Every row gives one point. Each copy is the shape, with its points in the same order, turned, moved and blurred by noise. Say if it was mirrored as well.

Shape (7 x 2):
[[ -6 -46]
 [ 14  22]
 [-22  46]
 [ 15  21]
 [  4 -48]
 [ 48 -17]
 [-29   6]]
Copy 1 (7 x 2):
[[ 28  36]
 [ -6 -26]
 [-42 -14]
 [ -3 -21]
 [ 39  26]
 [ 50 -20]
 [-20  16]]
Copy 1 is: mirrored
Copy 2, 7 rows:
[[ -1 -52]
 [ 41   2]
 [ 11  40]
 [ 41   8]
 [  5 -56]
 [ 58 -45]
 [ -7   6]]
Copy 2 is: only turned

Shape, 7 rows:
[[ -8 -17  37]
 [ 51  -5  -5]
 [  6 -26   6]
 [ 15 -39 -31]
 [ -2  17 -16]
 [ 22  42  14]
 [-11  10 -39]]
Copy 1 (7 x 3):
[[  0 -14  32]
 [ 60  10  -7]
 [ 23 -24   7]
 [ 42 -41 -24]
 [  4   6 -27]
 [ 12  45  -4]
 [  2  -9 -49]]
Copy 1 is: only turned
Copy 2, 7 rows:
[[ 45   5 -12]
 [  7  -1  50]
 [ 24 -17   5]
 [ -2 -44  17]
 [-20   8  -3]
 [ -8  41  19]
 [-40 -13  -6]]
Copy 2 is: mirrored

Shape:
[[-22   1  -2  12]
 [ 14  24 -21  12]
 [-25  -9  -8 -18]
 [  4 -19 -21 -51]
 [ 18   8   7  18]
 [-11  13  27  -6]
 [ -8   7  -7   2]]
Copy 1, 7 rows:
[[-23  -4  10  20]
 [ 10  12  -6  43]
 [-25  -8 -11  -1]
 [  8 -13 -44 -17]
 [ 18  -1  19  31]
 [ -5  13  23  -4]
 [ -9   2   1  21]]
Copy 1 is: only turned
Copy 2 (7 x 4):
[[-25  -5   7   8]
 [  9   0 -23  13]
 [-36   0  -2 -21]
 [-21  -4 -25 -60]
 [ 16 -11   6   7]
 [ -5  16  26  -9]
 [-13  -1  -4  -1]]
Copy 2 is: only turned
Copy 3 (7 x 4):
[[-22   1  11  14]
 [  5  29  -3  22]
 [-30  -3 -17  -8]
 [ -5  -5 -44 -38]
 [ 17   9  15  14]
 [-11  13  23 -18]
 [ -9  10  -1   8]]
Copy 3 is: only turned

Shape (11 x 6):
[[  0  -8  -6   9 -13 -16]
 [ -2   2  -5  -3   7  13]
 [ 10  -4   3   3 -15  19]
 [-12 -33  -2   7  16  18]
 [ 22 -13   2  -9 -10  16]
 [ 34  11  11 -12  -7 -56]
 [-13  -5  -1 -11 -13  11]
 [  6  12  -3 -11  -3  15]
 [ -4   9  18   4   8   3]
 [-11   9   0   5  -9   8]
 [ -9  12  -7  10   9   8]]
Copy 1, 11 rows:
[[ -1  -1   5  15 -10 -13]
 [ -7   6   4  -5   5  17]
 [  7  -3  12  -3 -14  21]
 [-23 -28  -2 -10  13  14]
 [ 19 -12   2 -11  -9  17]
 [ 34  18  18   7   4 -50]
 [-13   5   0 -13 -19  10]
 [  5  18   4 -10  -7  19]
 [ -9  13  26  -8   7   7]
 [-14  13  10   1  -9  12]
 [-12  17   6   6   5  19]]
Copy 1 is: only turned
Copy 2:
[[-12 -19 -10   9 -11 -11]
 [-14   4  -7  -6  11   9]
 [ -8 -12   5  -3  -9  19]
 [-24 -25  -1  -6  36  15]
 [  1 -17   2 -18  -4  14]
 [ 22  -7   8  -6 -20 -60]
 [-34  -4  -2 -11  -5   8]
 [ -9   8  -5 -13  -5   9]
 [-13   5  19   8   9   2]
 [-23   3  -4   9  -2   6]
 [-17  11 -10  12  11   3]]
Copy 2 is: only turned
Copy 3, 11 rows:
[[-12 -15   0   4 -11 -16]
 [ -5  -8  -1   2  16   1]
 [  6 -16  18  -7   7  -3]
 [-16 -41   0  14  21  19]
 [ 16 -25  12  -5  -2   6]
 [ 10  21 -12  22 -47 -14]
 [-19 -11   6 -18   5   5]
 [ 10   2   8 -14  13  -1]
 [ -9   7  15  11   8   5]
 [-12  -3   9  -7  15 -11]
 [ -6  -3  -4   8  26  -8]]
Copy 3 is: mirrored
Copy 4:
[[  9  -5 -19   7   0 -12]
 [ -7  -4  -8   2   5  23]
 [  8  -6  -3   4 -17  19]
 [-14 -40 -10  11   4  18]
 [ 18 -14   3 -10 -11  19]
 [ 31  21   6 -20  26 -39]
 [-15  -5 -11  -5 -16  11]
 [  1   7  -5  -7  -2  23]
 [ -8   3  10  12   9  10]
 [-10   7 -11  12  -4  11]
 [ -8   6 -16  15  10  21]]
Copy 4 is: only turned

Shape (14 x 8):
[[-17  -2  -3   0 -15  -2  20  34]
 [ 25   1 -20 -37   8  -8   0  -1]
 [ 22  37  11   8   8  25  18 -11]
 [ 23  32 -22  -2   3  11  22 -22]
 [-11  30  21  32 -34  28 -36 -10]
 [-17 -24  17  15 -11 -34  -9   7]
 [ 13  39  34 -15 -24  23  -2 -25]
 [ -7  54  36   9 -12  33 -16 -24]
 [  0 -14 -42 -37  35  -6   9 -13]
 [ 30  10  -3  -9   6  25   3  -6]
 [ 28  20 -23 -20  -9 -14  25 -10]
 [-35   7  16  24 -25 -27  14  35]
 [-13  -2  -6 -14  20 -26 -48  24]
 [ 14   7   9 -13  12 -27  -7  17]]
Copy 1 (14 x 8):
[[-33  -2   7 -15 -15  -8  28  22]
 [ 14 -22  -7 -31  11  -8  -6  -2]
 [ 12 -14  24   8 -20 -12  26 -35]
 [ 11 -15 -12   1 -10  -7  18 -37]
 [ -9  24  34  29 -60 -12 -17 -11]
 [-18  23  17   9   5  22   1  37]
 [ 26  15  34 -14 -46   2   8 -33]
 [  4  21  48   9 -48  -7  -1 -46]
 [-14 -38 -16 -29  33  10 -16 -15]
 [ 17 -30  13  -4 -16  -9   4 -15]
 [ 19  -5 -24 -19  -1  -6  20 -15]
 [-44  36  17   3 -13  -2  34  31]
 [-21  13  23 -11  25 -21 -38  23]
 [  5   9  19 -13  20 -13   6  13]]
Copy 1 is: mirrored
Copy 2, 14 rows:
[[-26 -15   3  21   5 -22  13  23]
 [  9  -4   0 -31  10 -14  18 -16]
 [ 23  20 -15  22  -6  14  39  10]
 [  9  15 -36  -1  -9   0  40  -4]
 [ 17  24  -5  33 -45   5 -29  26]
 [-14 -14   1  32  15 -29 -26 -14]
 [ 29  30  13  23 -38  -7  20 -10]
 [ 17  45   9  36 -47  22   6   4]
 [-25 -22 -14 -34  18  12  17 -35]
 [ 27  -4  -9  -3   0  10  28   1]
 [  4   9 -27 -13   7 -32  39 -14]
 [-36   5   7  52   6 -41  -9  25]
 [-18  11  20 -18  29   0 -40  -1]
 [  0  12   7  -1  35 -19   2  -6]]
Copy 2 is: only turned

Shape (12 x 9):
[[ 17 -10   4  25  28  -4  37   3   0]
 [ 18  -7   2  -1   9 -10  36   3  10]
 [ 13  -3  19  28   1  -3  17  32  23]
 [ 34 -10  12 -14 -26  25  29  25   3]
 [-21 -22  30  -1 -16  -3   9  -7   8]
 [ 21  17 -13  13  20  12   1 -20  -4]
 [-18   8  -3 -52  12  21  17   0 -26]
 [ 17  19   9  16 -36  -8 -36   7 -36]
 [  0 -14 -17  -2  34   0   8  22 -13]
 [-14 -16   3  -8 -17  23   3  -9 -14]
 [ 32   9  -8   5  11 -29  -1  -4  12]
 [-36  -5 -12   2 -15 -14  12  -9  -5]]
Copy 1, 12 rows:
[[ -2   6 -14   7  38  10  35  -4  10]
 [  9   5   5  -8  15   8  28  -5  20]
 [-19  10 -10  -3  16 -21  22  26  30]
 [  3   8   8 -23 -18  26  11  37  32]
 [-33 -11  19  -8 -10 -10  18 -11   1]
 [  5  18 -12  24  24  21  -9 -13   4]
 [ 21  23  25  -8 -18  12  14  -7 -41]
 [-22  12 -39 -21 -19  -5 -38 -12   4]
 [ 24  -4 -11   0  25  -2  17   5 -30]
 [-20 -17   5   6 -19  16   0  -6 -21]
 [ 18   5  -6  -2  31 -12  -5 -20  26]
 [ -4  -9  -4  13 -21 -11  21 -34 -15]]
Copy 1 is: mirrored
Copy 2, 12 rows:
[[ 22 -16  -7  17  43  27  26  23 -33]
 [ 18 -22 -28   5  28  15  33  13 -18]
 [  7 -28 -12  44  12  15  20  33 -11]
 [  8 -17 -60  15  -7  30   7  18 -14]
 [  2 -30  -3  25   0  20  12 -29 -12]
 [ 25  19   3   4  27  26   2  19   0]
 [-37  13 -30 -25  21  27   3 -21 -17]
 [ 20  14   7  17 -28 -16 -29  14 -18]
 [-15 -14   5  -9  27  26   9  33 -27]
 [  1  -1  -4   2 -10  39   3 -17 -14]
 [ 31 -14  -1  -4  27 -11  18  29   2]
 [ -7  -2  15  -1  -8  18  35 -15 -24]]
Copy 2 is: mirrored
Copy 3, 12 rows:
[[ 15 -12   5  26   9 -29  27 -18  12]
 [ 21  -5   4   7   0 -19  26   0   6]
 [ 10  13  18  30  -6  -9  19  -4  40]
 [  5  12  -2  19 -24  16  36  31   2]
 [-17 -21  17  -7 -19   6  -7   7  27]
 [ 20   2  -1  15  14   4   0 -32 -16]
 [-43   1  -6 -17  15   8  23   7 -32]
 [  3  31  20  27 -12  15 -44  14 -18]
 [-13   1 -16  23  35 -24  11   1   3]
 [-26 -14 -12   7 -12  16  -2   6   0]
 [ 38  14  12   0  18 -10  -1  -4   5]
 [-23  -1 -11 -18 -11 -18 -21 -10  18]]
Copy 3 is: only turned

Shape (17 x 11):
[[ 27 -27  -2 -29 -10  10  11 -32  -3  30   3]
 [ -5  14  -6  -1  -4 -18  -8 -12  -5   8  15]
 [-21  18  37  -3 -26 -19 -45  15  15 -13   7]
 [ 39 -33   6  -2  -9   1  28  -6  17  20 -24]
 [-14  31  24   6  23  -7 -18  21 -16 -20  -7]
 [-25   9  19  11   1 -17 -10  24 -30  23   0]
 [-26  18  13  24 -12  -7 -21  28 -12 -24   9]
 [-36   8  11   0  -6   3 -14  26  27   3  25]
 [ 19   4   5  -5  -7  -5  -2  -6  -4  28 -21]
 [ 10  10  -7 -18  -7   5  21  -5  16  25 -41]
 [  3 -26  -9 -32 -34  21  12 -24  -7  15 -20]
 [ 22 -28   4 -60 -13  11  27 -13 -11  15  10]
 [ -3  40   5  17 -13   4 -26  29 -13 -10  20]
 [  5  19 -15   0  -4 -41  -9  37 -19  -2 -14]
 [ 10   2 -12  -2  17 -22  13 -11  10   9 -34]
 [ 11 -19 -18 -10  11   4 -23   5   3  13 -25]
 [ -1  -7  -8  12   5 -20  14  -9  -3  -3 -28]]
Copy 1, 17 rows:
[[ 12 -24 -24 -19 -19   5   7 -37 -11  26  15]
 [-10   6 -21  17   7 -11  -5  -4   0  12  15]
 [-13  -9   3  42 -24 -17 -32  33  11 -22  11]
 [ 51 -25 -16  -5 -12   0  29 -25   4  12  -4]
 [ -4  12  14  26  20   0 -21  27 -10 -12 -24]
 [-15 -12 -15  20  10  -4   7  45 -17  12  -7]
 [-12  13 -11  47   9  10  -7  33   4 -21  -3]
 [-25  -3   5  19  -5   7   0  28  41  -5  13]
 [ 23 -10 -17   4  -8 -10   0  -1  -5  27  -6]
 [ 27   2 -15  -9 -23 -13  13  -8  13  31 -28]
 [  5 -14 -41 -12 -42  13  15 -28  -5  13  -9]
 [  8 -13 -16 -49 -28   9  13 -28 -21   3  17]
 [  1  31 -12  33   8  16 -25  38   4  -3  13]
 [ 17  15 -35   6  17 -27  -1  38  -4 -13  -7]
 [ 24  -2 -18   5  13 -25  10 -17  11  15 -27]
 [ 18 -24 -35  -4   7   1 -16  -5  17   9 -18]
 [ 15  -4 -24  22  12 -17  21 -11   0   3 -24]]
Copy 1 is: only turned
Copy 2, 17 rows:
[[ -6 -26  10  18  -3 -18 -22 -26  33  22  27]
 [ 11   8  20 -13  -8   0  -8   8  -6   9  16]
 [-25  15  27 -41 -22   4 -33  42 -13 -18  -3]
 [ -4 -36   5  11   6 -11  -1  -5  51   5  -4]
 [  1  36  10   9   7   5 -23  38 -15  -9 -20]
 [  4  -5  15   0  -3   2 -22  52 -28  18   0]
 [  1  12  17  -5 -17  23  -8  44 -30 -20 -11]
 [-22   8  14 -26  -6  38 -16  40  -4  -2  23]
 [  2 -10  16  -1  -7 -16 -18   9  21  28 -12]
 [-13  -1   3   0  -2   1  -8  -3  37  46 -17]
 [-33 -29   8  17 -25  -2 -12 -22  17  32   4]
 [-32 -18  -2  39 -17 -26 -15 -10  35  16  41]
 [ 27  31  19  -1 -35  26 -20  38  -9 -12  -2]
 [ 18  11 -22 -13 -22 -18  -3  37 -14   6 -14]
 [  8  -2  -4  -9  21 -13   3  -6  16  18 -15]
 [  4 -18 -18  -2   6   8 -36 -16   9  13 -11]
 [  6  -9   3  -3  14  -7  13  -5  -1   9 -21]]
Copy 2 is: mirrored
Copy 3 (17 x 11):
[[ 15 -31 -20  -6 -21 -16 -13 -30  13  25  15]
 [-10  21 -10   8 -20  -8  -6  -8  12   3   8]
 [ -2  35  41  -9   6  12 -22  17  31 -21  -3]
 [ 27 -47 -12  -1 -19 -32   7  -8  10   7 -24]
 [ -6  33  19   8  32  11  20  13 -19 -18  -3]
 [-21  19  26  18   6 -14   0  21 -10  16   1]
 [-22  22  30  13  -3  19   2  26   0 -26   6]
 [-23  10  17 -19   0  20   5  33  35   1   9]
 [ 21  -1 -10  10 -13 -20  -6   0  -1  24 -16]
 [ 14  -7 -14 -19 -26 -14   5 -10  -4  25 -38]
 [  2 -36  -3 -11 -40   3 -27 -27  -2  20 -12]
 [ 10 -34 -10 -36 -23 -22 -11 -34 -12  18  27]
 [  3  38  16  19 -14  20   9  33  -5 -17  18]
 [-11  28   0   1 -12 -30  -5  29 -27 -21 -10]
 [ -4  -5 -29   2  -1 -20  12 -14  -3  -1 -35]
 [  7 -16 -29   6   7  -1 -20   8  -7   2 -13]
 [-15  -8 -10  17  -5 -15   9 -14  -5  -7 -24]]
Copy 3 is: only turned

Shape (16 x 11):
[[  0   6  -4 -19  -7  18  -3 -11  14  -2 -18]
 [  9   1  -9   9  24  -2  -7  19 -10 -29  12]
 [ -4  -7   0 -15 -11  17 -14 -19  22   3 -12]
 [ -6  -1  -7  14  23  -6  -9  20 -15 -38   9]
 [  9  -1  26 -20 -10  19 -10   4  24  10   0]
 [ -8   8   7   2 -19  13  -1 -10  14  18  22]
 [ 20  -2   0  12  14  -6 -23   3 -17   5 -12]
 [-10 -12 -28 -21  22 -24  14  33  10  25 -16]
 [ 16   8  10  -5  24  -3   0  -5 -22 -16   1]
 [ 21  -5   9  15   8  -1   5  -4  13  19   9]
 [  8  -3   4   8  28   7  -5   5 -47 -11   7]
 [ -6  -3  -4   3  12  13   4  29  -4  20 -33]
 [  6  29  -1 -16 -19  16 -12  -2  20  20   4]
 [  2   3  19  -3 -39  -6  -2   6  -1  22 -13]
 [ 10  18   4  -5 -32  16  14 -11  14  -2  -5]
 [ 18 -22 -27 -15   5   6   6  31 -12  25 -12]]
Copy 1:
[[-10  -9   1  -5 -14   6  -5  -5   7  15 -15]
 [-36  14 -10  19  15 -15  -8   7   1 -14  13]
 [ -3 -30 -11  -3 -13   8 -14  -8  14  14 -12]
 [-43  13  -8  31  12 -24 -18   0  -6 -12  15]
 [  2 -25   5 -12 -15   0 -18   9  22 -16 -11]
 [ 22 -14  -7  13 -17  -4   6  -6  12 -11  -8]
 [ -9  -3  -5   0  34 -24 -14  -3  13   5   8]
 [-28  -5 -26 -44  -7 -41  17   7 -17   1   6]
 [-26   9   7   4  27 -10 -12 -15   5 -19  -3]
 [ -2 -21  -9   1  18  -8  18   4  18 -18   1]
 [-17  12   6  18  40 -24 -20 -11 -17 -21  -7]
 [-15 -13   5 -16   8 -43   0  21  -5  15 -20]
 [ 15   3  -9  -7 -17   4  -2   5  32   2 -15]
 [ 26 -18  20 -12  -9 -17  -5   2  13   8  13]
 [  8  -4  14   4 -15  16  12   3  15   7  -3]
 [ -6  -2 -15 -34  17 -18   2  27 -25   3  -1]]
Copy 1 is: mirrored
Copy 2:
[[-16  -9  -3 -28 -11  -5 -11 -14  22   6  -1]
 [-11  19 -17  11  17  11   2   4   0 -26   8]
 [-12 -12   8 -14 -16 -10 -12 -20  27  13   7]
 [-16  27 -11  11  21   3  -8  13  -5 -27   1]
 [ 15 -11   8 -23   5 -14   3  -9  31  15  10]
 [  5   2  20  -8  -9   6   6 -18   7  34  15]
 [ 10   1 -18   5  20   7 -13 -25   3 -13 -10]
 [-13 -14 -60  15  -6 -15   2  11   0  32   7]
 [ -8   2 -12  -8  21  -7  14 -17  -4 -27  -7]
 [ 14  -4  -5  13   1  10  20 -14  15  10 -12]
 [ -9  -4 -10   7  39   6   6 -15 -21 -23   1]
 [ -4 -19 -27 -10  20   6 -13   7   5  22 -18]
 [ 15   6  -5 -32  -8   9  -2 -25  16  30  11]
 [ 31 -20   7 -18  -8 -10 -15  -7  -9  26  -3]
 [  8  -6  14 -37 -25  12   3 -12   5   9  -2]
 [  3 -36 -47   5   8  17  -8   1   2   6  17]]
Copy 2 is: only turned
Copy 3:
[[ 19  -2   4 -10   2  26 -15 -13  18  -2  -8]
 [-10   4  -2   6  19 -13 -33  16   9 -24 -29]
 [ 27 -11  -1 -12  -5  16 -21 -21   5   8   0]
 [-24  -9 -10  13  19 -10 -34   8  10 -20 -33]
 [ 21 -15  16  -8 -17  10 -22   8  18  11   7]
 [ 11  -3  16  10  -2  10  -3  -1 -20   6  18]
 [  8   8 -12  -4  -5  -8  -7  12  -1   5 -47]
 [-11 -17 -39 -32  15   0  21  16  22  -9  -2]
 [ -2   1  20  -5  18 -10 -18   8  16  -5 -42]
 [ 28  -5   5   8   4 -14   5  14   2   0 -11]
 [-10  -6  11   2  27  -4 -24  27  -6  -7 -54]
 [  1 -15 -23  -2   5  31   6  23  21   3 -25]
 [ 16  18  12  -6 -14  21  -6   1   5  14  12]
 [  1 -18  19  -6 -34  20  13  -1  -2   2 -12]
 [ 16   4  25   4 -13  20   1 -16   7 -14   2]
 [ 10  -7 -22 -39   6  18   7  37  -1 -20 -19]]
Copy 3 is: only turned
Copy 4, 16 rows:
[[  3  -3   0   3  12   4  -4 -16  10  18  -9]
 [ -3  32 -10   5   7   3  -1  11 -30  -7  27]
 [ -9 -19   6   1   6   2 -18 -10   9  13 -12]
 [-14  36  -4  -2   9   9   3  14 -33 -11  24]
 [ 10 -10  29   3  -3   2 -19 -19  14   3   7]
 [ -4 -21  22 -10  19 -23   4 -13   4  -6  10]
 [ -2  17   9  22 -10 -16   2   4 -33  11   2]
 [ 11   6  -2   2 -33   9  33  37  13  10   5]
 [ -1  39   0  -2  -1  -9   0 -12 -23  14  16]
 [  3 -12   8   7 -14 -20   7 -16 -16  -1  26]
 [ -5  38  17  -1   9  -6  12   0 -49  25  20]
 [  5   5  17  28  -3  21  30  10  -3  13   0]
 [ 18 -11  14   9  21 -26  -5  -9  25   2   2]
 [ 15  -8  36   3  -7 -14  13 -20   0 -10 -17]
 [ 18  -8   2  -1  20  -7   6 -36   5  -6  -2]
 [ 37  -5   9  10 -14  10  17  27 -17  22   2]]
Copy 4 is: mirrored
